Each row is a point. Each copy is the shape, with its points in the same order, turned, moved and blurred by noise. Is it also mirrored, or only turned?

Shape (6 x 3)
[[ -7 -21 -51]
 [-39  18  39]
 [ 47  48  29]
 [-27 -34  10]
 [ -9  28  27]
 [  0  -6  -9]]
Copy 1 (6 x 3)
[[-37 -31 -35]
 [ 39  10  15]
 [-38  30  67]
 [ 28 -40  -4]
 [  5  23  23]
 [-21 -19   1]]
Copy 1 is: mirrored
Copy 2 (6 x 3)
[[-29 -56   4]
 [-22  37  44]
 [ 37  36 -26]
 [-12 -21  56]
 [ -6  31  16]
 [ -6 -17  12]]
Copy 2 is: only turned
Copy 3 (6 x 3)
[[-13 -35 -25]
 [ 10 -14  76]
 [ 41  60  27]
 [ 21 -54  30]
 [ 14  10  51]
 [ 12 -16   9]]
Copy 3 is: only turned
Copy 4 (6 x 3)
[[-23 -17 -29]
 [-14 -29  72]
 [ 21  54  55]
 [  4 -51  22]
 [ -8   2  59]
 [ -4  -9  12]]
Copy 4 is: only turned

Shape (9 x 4)
[[ 30   8 -20  15]
 [-21 -14 -10   6]
 [ 21 -11 -22  20]
 [-95  35  24 -59]
 [ 30  24  25  32]
 [  3 -19   3 -24]
 [  0 -18 -15   7]
 [ 18   2 -24  22]
 [ 24   2 -29  -4]]
Copy 1 (9 x 4)
[[ -3  20  12  20]
 [ -7 -19 -29  14]
 [-18   7   5  27]
 [ 49 -61 -82 -60]
 [ 41   7  17  40]
 [ -5 -32   6  -5]
 [-16 -13  -7  18]
 [ -9  19  -1  23]
 [-13  15  10   1]]
Copy 1 is: mirrored
Copy 2 (9 x 4)
[[ 40  26  -8  24]
 [ -2   7  14 -10]
 [ 36  16  18  18]
 [-77 -21 -67 -52]
 [  8  45  -8  54]
 [  6 -24   2  17]
 [ 17   0  17  -2]
 [ 35  23  11  15]
 [ 41   3  -3  15]]
Copy 2 is: mirrored

Shape (12 x 6)
[[ 17   0  13 -31  37  21]
 [  2 -24  -2  -2  13 -13]
 [  7   6 -43  35  28  12]
 [  4  33 -58   9  53 -18]
 [-28  -2  24 -31 -29  32]
 [-21  10 -17  35  -5 -54]
 [ -9   3  36  17   6  13]
 [-46 -11  16   3  63   9]
 [ 47  28  18   4  19  14]
 [  9 -56  33 -29  39  16]
 [ 24  27 -49  33  25   9]
 [ 33 -81  47   9  26  40]]
Copy 1 (12 x 6)
[[-16  32  -3 -32  44 -22]
 [-16  17   0  28  30 -30]
 [-40  18  -5  22  10  32]
 [-67 -13  31   2  10  23]
 [ 14  52  -4 -17 -22 -54]
 [-17 -12  42  56  -6 -13]
 [ 17  51  23  10  19 -14]
 [-46  66  42  11  32 -28]
 [ 20  14   6 -18  39  19]
 [-15  55 -21   5  68 -53]
 [-33  -1   3  11   6  46]
 [ 17  74 -51  26  74 -30]]
Copy 1 is: mirrored
Copy 2 (12 x 6)
[[ 45   7 -12  12  35  -8]
 [  2  -8  17   0  26   3]
 [ -7  50  11 -25  12 -26]
 [-13  33 -13 -26  45 -68]
 [ 39 -15  19  50 -20 -13]
 [-22 -18  37 -38   6 -43]
 [ 43   3  43  -4   3 -15]
 [ 26  16  54  24  61 -32]
 [ 57  13 -18 -30   7 -13]
 [ 36  -4  23  23  57  45]
 [ -3  57 -11 -37   6 -34]
 [ 56  22  33   4  37  79]]
Copy 2 is: mirrored
Copy 3 (12 x 6)
[[-30  15 -20 -27  32  24]
 [-14 -27   7  -6  19   5]
 [  1  -3  14  43  21  43]
 [ 30  -2  24  12  39  73]
 [-25  37   3 -31 -24 -19]
 [ 41 -27  52   9  23  -7]
 [-20  23  13   5  30 -26]
 [-49  11  52 -13  45  24]
 [  6  22 -38   7  49   6]
 [-72 -19 -14 -30  30   4]
 [ 26   2   0  45  25  50]
 [-95 -26 -33  12  30 -19]]
Copy 3 is: mirrored
